Each row of a before or after table is a point. The points were changed in one or more steps. Then noise was added and the rows were shuffled. The steps act on columns, c1 being the first. Name the steps. A step turns or swaps two columns, mirrors them in a line or flattens them onto one, adds a multiple of one to another, or multiplies or shifts one. Angles are multiples of 10 degrees, from the lower column toward the higher: turns from -170 to 170, lines from 10 to 170 but not 90. Use the fewest steps. Two steps may share a column if one is a turn and the other turns, adds or multiplies; they go together, in the order done. Otherwise the lowest column goes first.

Before (12 x 3)
array([[ -62,  -14,  102],
       [  24, -103,    7],
       [  21,   20,   74],
       [ -76,    6,  -23],
       [  33,    4,   40],
       [ -55,  -27,   57],
       [ -11,   19,  -78],
       [ -49,   -1,  -19],
       [  15,   18,   39],
       [  -2,  -21,    9],
       [  51,   10,   34],
       [ -30,  -21,    6]])
After (12 x 3)
array([[-20,  74, -25],
       [ 27, -43,  35],
       [-31,  19,   6],
       [-87, -57,   6],
       [-18,  -5,   9],
       [ 16, -28,  39],
       [ 21,  -9,  38],
       [-16,  46, -18],
       [-35,  53, 102],
       [ 16,  17, -78],
       [ 26, -13,  74],
       [-45,  43,  57]])
Steps: turn c1 and c2 by -70 degrees

Before (10 x 8)
array([[ 15, -72,  -6, -32,  40, -45, -16, -36],
       [ 55, -28,  12, -74,  97, -57,  18, -78],
       [ 34,  60,   2,  39, -17,  11,   2,  43],
       [ 24,  17,  56,   8, -25,  20, -41,  32],
       [ 46,   2,  44,  22, -14,  45,  68,  34],
       [ 58,   8,   7, -24, -64,  -9,  20,  44],
       [ 88,   1,   9,  26, -67,  31, -19,  -6],
       [ 22,  21,  41,   7, -60, -13,  33, -29],
       [-17,  -7, -27, -81,  55,  33, -46, -40],
       [-17, -24, -51,   5,  46, -47,  22, -90]])
After (10 x 8)
array([[  55,  -27,   11,  -78,   97, -111,   19,  -77],
       [  36,   62,    4,   40,  -17,   42,    3,   43],
       [ -18,  -23,  -51,    3,   46, -112,   22,  -91],
       [ -17,   -6,  -27,  -84,   54,    6,  -44,  -39],
       [  16,  -70,   -5,  -31,   41,  -70,  -16,  -38],
       [  42,    0,   45,   23,  -17,   68,   66,   33],
       [  25,   17,   56,    9,  -25,   41,  -41,   32],
       [  23,   22,   40,    6,  -58,  -33,   32,  -28],
       [  87,    2,    8,   26,  -68,   24,  -20,   -6],
       [  59,    6,    7,  -26,  -67,   22,   20,   44]])
Steps: add 0.7 times c8 to c6

Before (13 x 14)
array([[ 33, -25, -59,  20, -28,   4,  30, -23,  -4, -45,  52,  -8,  24,
        -29],
       [ 36, -41, -29,  52, -44,  27,  44,  25,  -3, -22, -47,  -2,  63,
        -24],
       [ 65,  -8,   0, 121,  12,  72,  28,  64,  30, -77, -15,  65,  13,
        -38],
       [ 11,  16,  53,  16, -27,  53,  -2, -16,  -5,  17,  43, -56, -38,
         34],
       [-48,  58, -40,  10, -42,  -1,  19,   7,   0,  20,  40, -55, -24,
        -22],
       [-11,  23,  26,   5,  51,  75,  29, -36,  20, -56, -27, -11, -37,
         32],
       [ 39, -33,  38,  62,  14,  54,  73,  55,  74, -94,  -2,  30,  58,
        -32],
       [-38, -52, -50,  36, -44,  10,  -1,  16,  20,  18,  35,  -7,  -2,
         12],
       [ 51, -16,  13, -22,  25,  53,  81,  45,   8, -59, -19,  14, -41,
         22],
       [-36,  45,   1, -10, -36, -20, -48,   8, -20, -16,  35,  -8,  -1,
         19],
       [-61,   6,   8, -14,  -3,  18, -30,   2, -50,  11,  47, -39, -27,
        -47],
       [  6, -17,  16,  37,  11,   9,  44,  19,  -4, -96, -11, -47, -42,
         11],
       [-38,  24, -12,  26,  20,  -9,   3,   3, -46,  42,  59, -44,   9,
         33]])
After (13 x 14)
array([[-63,   7,  11, -28, -15,  17, -14,   3, -50,  10,  48,  34, -27,
        -49],
       [-39,  25, -15,   3, -39,  -9,  25,   2, -43,  42,  59,  27,   6,
         35],
       [-13,  23,  26,  28, -51,  75,   6, -34,  19, -56, -26, -15, -37,
         32],
       [ 36, -40, -28,  44,  36,  26,  52,  24,  -2, -23, -48,  24,  64,
        -25],
       [ 39, -32,  37,  70,   2,  53,  61,  55,  73, -96,   1, -31,  59,
        -32],
       [ 53, -17,  13,  82, -15,  52, -22,  44,   9, -58, -19, -23, -40,
         23],
       [ 64, -10,   1,  29,  21,  73, 121,  64,  30, -77, -16, -62,  11,
        -37],
       [-47,  59, -37,  20,   9,  -2,  10,   7,   4,  21,  39,  68, -24,
        -19],
       [  8, -17,  15,  45, -31,   9,  36,  20,  -4, -96, -12,  36, -42,
         13],
       [-35,  46,   1, -48,  27, -19, -10,   6, -21, -16,  35,  24,   0,
         18],
       [ 12,  15,  54,  -1,  -6,  52,  17, -16,  -5,  17,  42,  63, -38,
         34],
       [ 34, -26, -60,  30,  21,   5,  18, -24,  -4, -46,  54,  22,  25,
        -30],
       [-38, -53, -49,  -1,  35,   9,  37,  15,  20,  19,  35,  28,  -2,
         10]])
Steps: swap c4 and c7; turn c5 and c12 by -150 degrees

Before (8 x 24)
array([[  13, -107,  -17,   80,  -69,   79,   30,   20,   22,   59,  -46,
          32,  -61,  -51,  -24,   -9,  -66,    1,   57,   29,   27,   26,
          49,   10],
       [ -38,  -86,   -3,   14,  -73,   64,   28,  -15,   16,    2,  -40,
          28,  -27,  -23,  -56,  -31,  -37,  -38,    0,  -24,  -54,   33,
           7,   29],
       [ -35,   26,   51,  -32,    0,  -17,  -39,   -5,  -22,  -36,   43,
         -60,  -38,   47,   34,   -5,   83,   70,   -6,   29,  -37,  -25,
          -2,    5],
       [ -49,  -78,  -65,   74,  -78,   16,   42,   14,  -22,   79,  -29,
          89,  -10,  -51,  -24,   40,  -46,  -19,   46,   14,  -34,   49,
          -3,   58],
       [ -46,  -28,  -39,  -23,   -9,   57,  -53,   53,   14,   -3,   19,
           4,    9,  -46,  -28,  -45,   38,  -43,  -31,    7,  -11,   83,
         -27,  114],
       [   6,   -4,   43,    0,    9,    9,   32,   42,  -72,  -19,  -11,
         -78,   -9,   83,    9,   50,   57,   65,    8,  -23,  -13,   -5,
         -28,  -50],
       [  -3,  -30,   30,   11,  -18,  -13,   14,   23,  -30,  -38,   26,
         -81,   -8,   63,   43,   78,   -9,   16,   45,  -24,   -1,  -48,
          48,  -30],
       [ -18,  -38,   33,   26,   80,  -25,   16,  -22,   41,   -9,    4,
        -117,  -20,   51,   15,    3,  -19,   87,   -1,  -11,  -37,  -29,
          -2,  -35]])
After (8 x 24)
array([[  -5,   -3,   -5,    6,    8,   -9,   32,   42,  -74,  -21,  -10,
         -77,   -8,   82,    7,   51,   57,  -78,    9,  -23,  -13,   -3,
          28,  -50],
       [ -60, -109,   16,   52,  -69,  -52,   29,   22,   19,   60,  -46,
          33,  -62,  -50,  -24,   -9,  -66,    7,   56,   30,   27,   25,
          27,    9],
       [  -4,   27,  -11,   -6,    0,   39,  -36,   -3,  -22,  -34,   42,
         -60,  -39,   48,   34,   -5,   85,  -84,   -5,   29,  -37,  -23,
          39,    4],
       [  10,  -30,  -19,   60,  -17,   11,   15,   23,  -30,  -40,   25,
         -81,   -8,   62,   42,   79,  -11,  -29,   44,  -22,   -2,  -48,
         108,  -29],
       [ -37,  -76,   47,   25,  -75,   33,   42,   13,  -21,   78,  -29,
          89,  -11,  -49,  -24,   40,  -45,   50,   46,   15,  -35,   49,
         -65,   56],
       [ -74,  -28,   12, -107,   -7,   10,  -54,   52,   14,   -3,   20,
           4,    9,  -45,  -28,  -45,   38,   57,  -31,    7,  -12,   85,
         -29,  113],
       [ -75,  -85,  -16,  -19,  -74,    0,   26,  -15,   15,    3,  -40,
          27,  -27,  -22,  -57,  -29,  -38,   35,    1,  -25,  -54,   34,
         -13,   28],
       [  12,  -36,   15,   56,   81,   31,   15,  -23,   41,   -9,    5,
        -118,  -20,   52,   14,    3,  -20,  -92,    1,  -11,  -36,  -28,
          79,  -35]])
Steps: mirror c1 and c6 in the line at 150 degrees; turn c3 and c18 by -150 degrees; add -1 times c22 to c4; add -0.7 times c12 to c23

Before (13 x 64)
array([[-49,   5, -50, -10,  -3, -36,  52,  31, -19,  -9, -21, -25,  21,
        -22, -38,  55,   8, -54,  20, -44,  11, -21,  37,  -5, -20,  17,
        -23, -11,  17,  -6, -18,  20,   3,  -1,  95, -13,   4,  -6, -18,
        -25,  10,  20,   7, -38,  42, -30, -42,   8,  25, -49, -42, -22,
         -3,  49, -38,  -1, -54,  49,  -2, -22,  51,  43,   9, -28],
       [ 22, -65,  -4,  35,  56,  -9, -26, -16,  35,  30, -49,  18, -65,
         20,  -7,  24,   7, -11,  21,  44,  40,   7,  -7, -40, 121, -21,
         -2,  73,  27,  -7, -20,  37, -22,  37, -29,  66,   4,  32,  22,
        -18, -12,   9,  13,  48, -20,  55,  11,  17,  -4,   4,  38,  32,
        -35,  -5,   2, -52,   2, -36,  41,  -6, -64,  14, -24,   2],
       [  2,  53,  25, -45,  66,  -6,  14,   4,  75,  -8,  23,  11,  45,
        106, -24, -11,  27,  28,  -8, 109,  78,  41,  -1,  17, -59, -12,
         26,   1, -27,  -2,  45,  21,  47, -10,  13,   1,  -8, -35,   2,
         70,  13, -37, -11,  34, -18, -43, -37,  38,  23, -92, -10,  -8,
         57, -34, -39, -13, -22, -67, -57, -12, -26,  -5, -64, -25],
       [-19, -45, -31, -33,  -8,  -1,  22,  43, -41,  18,  -4,  14, -24,
         -1, -24,  -4,  37,  -5,  39, -26, -16, -50,   7, -40, -15,  13,
         49,   1, -11, -58,   5,  12,  -9,  -2,  48,   0, -13,   5,  24,
        -20,   0,  24, -24, -48,  36, -22, -62,  25,  35, -41, -25, -17,
          0,  49,  33,  26,  14,  27,  -6,   0,  72,  27,  43,  -7],
       [ -5, -35,   5,  16,  37,  35, -13,  37,  76,  55,  16,  34, -27,
         50,  19, -16,  18, -34,   6,  25,  14, -13,  -6, -54,  87, -21,
        -10,  70,  44,  -4, -38, -23,   9,  25,  -2, 102,  12,  25,  51,
         -2,  -7,  45,  34,  19,  19,  66,   9, -20,  14, -29,  60,  64,
         10, -28, -21,  11, -27, -15,  -8,  -6, -36,  17, -35,  -6],
       [-11, -13, -20,  -5,  45,  37, -12,  27,  32,  46, -16,   5, -66,
         35,  20,  61, -27, -75,  27,  25,  28,  10, -58, -39,  74, -62,
         13,  62,  21, -24,  12,  24,  35,   3, -19,  76, -11,  25,  37,
        -38,  -4,  26,  67,  77, -73,  79,  -8, -31, -24,   1,  41,   1,
        -18,  -5,  13, -27, -26,   7, -15, -26, -65,  17,   6,   4],
       [ -3,  -6, -57, -32, -34,   9,  -8,   3, -48,   9,   3,  20,  48,
        -20,  15,  22,   4, -13,  17, -30,   0, -24,  24,  16, -19, -28,
          0,   5,  68, -14, -17,   3, -11,   9,  75,  -2, -23,   5, -10,
        -36,  14,  14, -16, -59,  10, -22, -20,  25,  11, -77, -46,  44,
          3,  26,  36,  -7,  38,  37, -24,   5,  67,  38, -24, -19],
       [-19,  41, -36, -25,  21, -37,  54,   4, -49,  22,  25,  -1,  -9,
        -28, -28,  -6,  -2,  22,  13,   6, -11, -32,  23, -22,   2, -26,
         -5, -28,   8, -15, -33, -15, -34,  -7,  53, -13,   3,  -1, -24,
        -35,  36,  54,  22, -48,   6, -34, -40,   8,  -3, -44, -24, -31,
         23,  20,  39, -10,  -2,  71,   5, -35,  72,  25,  19, -42],
       [-46,  -1, -46, -44,  -9, -63, -12,  22, -41, -16,  -5,  -6,  25,
        -26, -55,   9,  -2,  17, -14, -19,   6, -35,   5, -56, -28, -11,
         -6,   8,  31,  -4,   6,  -6,   0, -17,  96,  27,   3, -47,   5,
        -10,  -1,   1,  -1, -46,  26,   2, -63,   4, -10,  -8, -43,  14,
         34,  50,  31,  16,  18,  19, -20, -46,  89,  15,  19, -26],
       [ 41, -11,  53, -64,  64,   6,   4,  24,  51, -18,  12,  40,  91,
         25, -40,  -6,  15,  62,  -3, 108,  31,  -8,  21,  31, -23, -40,
         63,  41,  -3,  13,  15, -33,  74, -58,  -6,  10, -31, -37, -19,
         10,   3, -40,  -8,  54, -37,  -7, -34,  18,  72, -53,   4,  -6,
         32, -61, -37,  -3, -90, -72, -36,   7, -19, -12, -51, -53],
       [-52,   8, -18, -50,  -9, -49,   1,  17, -35,  56,  37, -12,   7,
        -42, -38,  31,  12, -47,  40, -20,   7,  -4,   3, -14,  -6,  24,
        -20,  13,  44, -37,   1, -20,  -8,  14,  58, -24,  26,  -7,  -6,
        -21, -27,  45,  -4, -45,  43, -11, -68,  21,  18, -33, -64,  12,
          2,   2,   7,  17,  43,  53,  33,   8,  55, -22,  38, -17],
       [  6,   4,  12, -25,  -2,  55, -30,  41,  68,  -5, -15,  11, -61,
          2,  13,   2,  20, -15,  36,  61,  26, -14, -21, -82,  79, -17,
        -21,  25,  23,   1, -72,  22,  36, -28, -26,  54, -20,  23,  36,
        -35,   9, -14,  26,  73, -58,  90,   3,  -1,  -8, -45,  16,  19,
        -20,   0, -24, -10, -24, -22,  15, -21, -45, -20, -34,   5],
       [-70,  24, -21, -25,  -1, -44,  37,  32, -30, -10,  10, -37,  55,
        -27, -10,   0,  11, -12,  56, -10,  -7, -26,  22,  -6, -17, -16,
        -11,  33,  32, -57, -39,   4,  -7,  11,  80, -18, -14,  30,  34,
        -37, -10,   9,  -6, -99,  30,  36, -53, -15, -17, -44, -30,  -3,
          3,  57,  25, -60,  18,  58, -22, -28,  46,  31,  45, -17]])
After (13 x 64)
array([[  3,  44,  15, -26,  -2,  55, -28,  41,  71,  -2, -16,  13, -60,
          5,  15,   0,  20, -16,  38,  58,  29, -14, -22, -81,  78, -19,
        -19,  26,  23,   3, -71,  20,  34, -28, -29,  54, -18,  20,  37,
        -34, -26, -12,  27,  73, -57,  89,   3,  -1, -10, -45,  16,  20,
        -24,  -1, -25, -10, -20,   8,  14, -20, -44, -23, -36,   4],
       [ 41,  29,  54, -62,  60,   5,   3,  24,  50, -18,  13,  43,  92,
         26, -44,  -6,  14,  63,   0, 106,  29,  -9,  19,  29, -27, -42,
         67,  41,  -3,  15,  16, -30,  76, -56,  -4,  10, -29, -35, -16,
         11, -47, -38,  -7,  52, -37,  -7, -33,  19,  71, -53,   4,  -7,
         30, -62, -36,  -1, -92,  43, -37,   8, -20, -13, -51, -54],
       [ 23, -24,  -2,  34,  56,  -8, -27, -15,  39,  29, -49,  18, -66,
         20,  -9,  21,   8, -12,  19,  43,  37,   6,  -9, -41, 123, -21,
          0,  74,  28, -10, -20,  36, -23,  36, -30,  67,   4,  31,  21,
        -18,  -8,   8,  16,  45, -21,  57,  11,  17,  -8,   3,  40,  32,
        -36,  -6,   4, -51,   4,  32,  41,  -3, -64,  15, -25,   3],
       [ -5,  33, -59, -33, -32,   8, -10,   6, -48,   8,   4,  20,  50,
        -20,  17,  22,   5, -12,  18, -30,  -2, -24,  24,  16, -17, -29,
          0,   5,  68, -16, -18,   5, -12,  10,  75,  -3, -21,   6,  -9,
        -36,  35,  14, -17, -62,   8, -21, -20,  21,  10, -77, -48,  45,
          3,  26,  36,  -7,  41, -37, -21,   5,  66,  37, -22, -19],
       [-21,  81, -37, -25,  23, -37,  56,   3, -49,  20,  27,  -1,  -9,
        -27, -29,  -7,  -1,  22,  15,   5, -11, -31,  23, -20,   4, -28,
         -1, -29,   5, -16, -35, -16, -34,  -7,  52, -15,   3,   1, -25,
        -36,  37,  56,  24, -48,   4, -34, -42,   9,  -4, -47, -23, -33,
         26,  19,  39,  -8,  -2, -73,   5, -40,  71,  26,  22, -42],
       [-46,  37, -46, -45,  -8, -63, -14,  23, -43, -13,  -1,  -4,  23,
        -29, -53,   9,  -1,  16, -15, -19,   3, -33,   5, -55, -29, -12,
         -5,   8,  29,  -6,   4,  -5,   1, -16,  97,  29,   3, -49,   5,
         -9,  19,   1,  -4, -45,  28,   2, -62,   4, -10,  -8, -43,  14,
         35,  49,  30,  16,  18,  -8, -23, -45,  92,  15,  18, -25],
       [ -4,   2,   6,  16,  37,  34, -12,  39,  75,  56,  14,  31, -25,
         49,  16, -13,  19, -33,   7,  23,  13, -12,  -7, -54,  87, -21,
         -8,  72,  45,  -2, -40, -24,   8,  25,  -1, 102,  11,  24,  52,
         -1, -21,  42,  34,  20,  20,  69,   8, -21,  16, -29,  59,  64,
          8, -28, -22,  11, -26,  16,  -8,  -5, -36,  17, -36, -10],
       [-73,  67, -21, -27,   2, -43,  41,  29, -29,  -9,   9, -37,  53,
        -29,  -9,   3,  10, -13,  58,  -9,  -8, -24,  23,  -6, -17, -16,
        -12,  33,  31, -56, -40,   3,  -9,  12,  79, -21, -13,  31,  31,
        -36,  42,   9,  -5, -98,  31,  35, -55, -15, -21, -45, -31,  -3,
          5,  57,  25, -58,  17, -30, -23, -31,  44,  31,  46, -16],
       [-54,  47, -17, -50, -11, -48,   0,  20, -37,  54,  36, -15,   6,
        -40, -41,  30,  12, -47,  43, -19,   8,  -1,  -1, -13,  -6,  23,
        -19,  17,  41, -35,   0, -20,  -9,  16,  59, -26,  28,  -6,  -4,
        -19,  73,  47,  -5, -46,  43, -12, -69,  20,  19, -32, -65,  13,
          3,   4,   6,  17,  40, -16,  33,   9,  55, -21,  41, -16],
       [-49,  47, -48, -12,  -3, -34,  53,  33, -15, -10, -21, -25,  20,
        -26, -38,  57,   9, -54,  20, -47,   9, -20,  37,  -8, -20,  21,
        -26,  -9,  17,  -6, -23,  18,   1,   0,  96, -12,   4,  -4, -18,
        -26,  36,  19,   5, -38,  41, -28, -44,   7,  25, -50, -41, -21,
         -4,  50, -38,  -2, -55, -39,  -1, -24,  53,  46,   8, -28],
       [-18,  -5, -31, -31,  -9,  -2,  20,  43, -40,  18,  -3,  15, -25,
         -1, -24,  -3,  39,  -4,  39, -25, -17, -49,   7, -39, -17,  15,
         47,   1, -10, -58,   6,  10, -10,  -3,  49,  -1, -15,   4,  25,
        -16,  40,  21, -24, -47,  36, -20, -63,  22,  36, -39, -25, -17,
          1,  49,  33,  25,  15, -19,  -6,   0,  73,  26,  43,  -8],
       [ -1,  92,  25, -47,  68,  -8,  14,   2,  77,  -8,  23,  10,  47,
        104, -21,  -9,  28,  29,  -6, 110,  76,  40,  -1,  13, -62, -11,
         25,   2, -25,  -2,  44,  22,  48,  -9,  10,   2, -11, -37,   2,
         71, -32, -36, -10,  34, -19, -42, -34,  39,  21, -92,  -9,  -7,
         59, -34, -39, -14, -22,  33, -57,  -9, -31,  -3, -61, -25],
       [-10,  26, -20,  -5,  45,  38, -14,  29,  33,  46, -17,   5, -65,
         32,  18,  59, -25, -74,  28,  24,  26,  12, -56, -39,  74, -61,
         14,  65,  19, -26,   9,  24,  38,   2, -18,  76, -10,  26,  37,
        -41, -14,  27,  67,  77, -73,  79,  -9, -28, -23,   2,  41,  -1,
        -19,  -8,  14, -26, -24,  -3, -15, -24, -67,  16,   5,   6]])
Steps: shift c2 by 40; turn c41 and c58 by -130 degrees; add 0.7 times c48 to c41
